Each row is a point. The last column is the point's height on a tilted bowl or saddle (a function of degree 2), plus a little noise. Count its main directions that bend up, bend down and stay straight.

Points:
[[  0.4  10.6  -3.3   9.5]
 [  1.7   0.4  -3.8   4.0]
 [ -3.4   5.5   4.4   2.4]
 [  3.5  -1.8  10.5   1.8]
 [ -0.9   5.9  -2.1   4.5]
 [ -1.9   0.6   2.5   0.4]
 [  6.7  -4.9   7.1   3.1]
 [  2.1   6.1  -0.8   3.4]
 [  0.7   0.3  -2.3   2.8]
 [  0.3   1.4   3.5  -0.3]
 [  2.0 -11.9   1.8   8.1]
 [  1.5  -0.6   2.2   0.0]
 [ -7.9  -1.7   2.4   5.9]
 [ -1.1   0.7   2.4   0.2]
 [ -6.0  -0.7   2.1   3.7]]
Directions: 3 up, 0 down, 0 straight

Points, 15 rows:
[[  5.3   7.5  -1.8   6.8]
 [ -1.7  -2.5  -3.0   2.1]
 [  0.4  -8.3  -4.6  -1.0]
 [ -2.1  -2.8   0.0   0.3]
 [ -5.2  -1.4   5.0  -7.0]
 [  1.3   3.8  -1.4   5.5]
 [  3.2  -0.4  -5.4   6.4]
 [ -0.6  -1.7   0.7   1.6]
 [  2.3  -1.2 -10.5   4.4]
 [ -1.7  -8.0   1.0  -3.9]
 [  7.1  -7.5   1.7  -1.5]
 [  3.3  -6.4  -8.3   1.5]
 [ -3.7   1.6   0.3  -0.1]
 [ -0.7   3.1  -3.4   5.0]
 [  4.6  -0.7  -6.3   6.5]]
Directions: 0 up, 3 down, 0 straight

Points, 26 rows:
[[  3.4  -2.5  -0.6   6.7   5.0]
 [ -5.4   1.4   0.1  -0.8  -0.5]
 [ 10.2  -3.3   2.1   5.5  14.4]
 [  1.0   0.5   5.1   6.7   3.0]
 [ -2.2   0.7   0.6  -2.2  -0.7]
 [  1.0  -2.5   1.9  -4.7   0.3]
 [  3.7   1.9  -4.4 -11.5   8.8]
 [  2.5   1.0   3.7  -2.2   1.1]
 [  2.6   2.1  -0.4  -1.5   1.8]
 [ -8.9   1.3   2.9   5.0   2.3]
 [  2.2   0.3  -8.3   2.6  -1.4]
 [  1.9  -1.8  -3.2  -2.6   1.2]
 [  3.3  -2.4   0.7  -1.1   2.6]
 [  1.2   0.8  -0.9   4.3   1.0]
 [ -3.1  -1.5  -4.4  -3.7  -0.3]
 [  1.1   6.1  -4.5   7.4  -1.7]
 [ -4.9  10.7   0.2   6.4  -0.8]
 [ -2.4  -1.8   3.1   4.8   1.6]
 [ -1.3  -2.4  -2.8   3.0   0.4]
 [ -0.7   5.8   6.1   1.8  -1.2]
 [ -0.8  -2.2   5.0  -6.7  -2.0]
 [ -3.2  -7.2   3.9   0.9   1.6]
 [  0.9   0.9   7.0   6.7   2.8]
 [  4.0  -1.6  -1.7  -0.7   2.9]
 [  3.6  -4.6  -5.4   0.8   2.3]
 [-13.3   8.2  -6.5  -3.7  10.3]]
Directions: 2 up, 1 down, 1 straight
